Each row of a before or after table is a point. The points were changed in one or more steps. Then noise was added and the rows were shuffled. The steps act on columns, c1 being the first. Write out the steps. A step turns or swaps two columns, mirrors them in a line or flattens them onto one, adds a multiple of one to another, or multiplies or shifts one. Angles are multiples of 10 degrees, from the lower column toward the higher: turns from -170 to 170, lines from 10 to 170 but not 90. Use the fewest steps. Two steps may share a column if one is a turn and the other turns, adds or multiplies; they go together, in the order done. Otherwise the lowest column goes first.

Before:
[[-19  26]
 [ 17  17]
 [  8  16]
 [-13   9]
 [-60  -7]
 [ 54   5]
 [ 16   1]
 [ 39  -3]
 [ 41  12]
 [-57  11]]
After (10 x 2):
[[ 10  15]
 [ 14  -7]
 [ 38 -43]
 [  6  23]
 [ -7  14]
 [ 32  -4]
 [ 23 -56]
 [-10  41]
 [-21  32]
 [-23  49]]
Steps: mirror c1 and c2 in the line at 60 degrees

Before:
[[ 38 -17   7]
 [ -6 -18 -33]
 [  2 -11  25]
 [ 17 -15 -37]
 [  6  -4 -10]
 [ -3 -23 -38]
 [ 30 -25 -36]
 [-17  13  52]
 [ 11 -24  60]
 [ 24   2 -34]
 [ 21  15 -35]]
After (11 x 3):
[[ 56  -8  19]
 [ 27 -35 -12]
 [ 13 -42  -7]
 [  5 -33  -9]
 [  6  10  23]
 [  9 -10  -3]
 [-26  50  24]
 [ 31  35  60]
 [  5 -20 -36]
 [ 46 -44  -2]
 [ 19 -24 -26]]
Steps: add -0.7 times c2 to c1; turn c2 and c3 by -50 degrees

Before, 14 rows:
[[ 22   1  -8   7  -8 -12]
 [ -7  60  -5   7  -7  -9]
 [-16 -12  -8 -12  -3  21]
 [  6 -12  -2  -3  -5   4]
 [-16  -9   4 -12  -1 -16]
 [  5  -1  -5   9  -4 -15]
 [ 22 -12  23   8  -6 -16]
 [ -8  -9  -9 -19  15   8]
 [-13  -6  -7   0  12  14]
 [ -3  17   1   4  15   7]
 [ -7  -1  -6   7   1   1]
 [-10  31   0  -5  -1 -18]
 [-12   2   0  -1   7 -13]
 [  4   3   9   5  -9 -16]]
After, 14 rows:
[[  3 -17   7  11 -11   1]
 [  5  -1 -15 -11   0   9]
 [ 14 -59  -9 -10  -2  -5]
 [-19   6  21   3  12  -8]
 [-15   1  14  11  -6  -7]
 [ 21   7 -12 -10  -2  -8]
 [  1 -32 -18   2   5   0]
 [-18   3 -15   5  11   4]
 [  4   3 -15  -8  -6  -5]
 [  2  13   4  -3   5  -2]
 [-10   6   8  22   9  -9]
 [-10  -7 -12   6  -3   0]
 [ 17  18 -15  -9  -4  23]
 [ -8  -2   1  -3  -7  -5]]
Steps: mirror c1 and c2 in the line at 10 degrees; swap c3 and c6; turn c4 and c5 by -120 degrees

Before:
[[ 11 -10  25   9   1  10  -5  -5]
 [-10  -5  -2 -13   1 -24 -13   9]
 [  7  -1  -4  15  -3  -1 -12 -28]
 [  3 -11   6  -8   2   7  -5   8]
 [-10  -8  -3  -3   7   9  21  10]
 [  8 -11   6  -7  15   2 -13   3]
 [ -6   5  -1   3   8 -20  -7  11]
 [  9  -7  -5 -12  -5  -1  16   0]
 [  9  -6  -4  -1  -4   5  -7   3]
 [  3  18  -2 -12  -2   9  -2  -8]]
After, 10 rows:
[[-10   3 -13  -9 -11 -60   5  10]
 [ 10 -15 -14  -6  -3  23 -12  -6]
 [  8   9 -13   1  -8  14   2   4]
 [  3  14  -5  -1   0   4 -13   6]
 [  0  10  -1  -3  -2  19   4   7]
 [  6   5 -17   5 -11  -1 -47 -29]
 [  8  12  15   6  -4  23 -11  -6]
 [ -4  -8 -12   1   1 -51   6  13]
 [  8   8 -16  -4  11  -2  14   2]
 [-12   4 -13  -1  23  23  23   9]]
Steps: mirror c1 and c2 in the line at 10 degrees; shift c3 by -10; multiply c4 by 0.4; turn c5 and c7 by -50 degrees; add 1.5 times c8 to c7; multiply c6 by 2.5
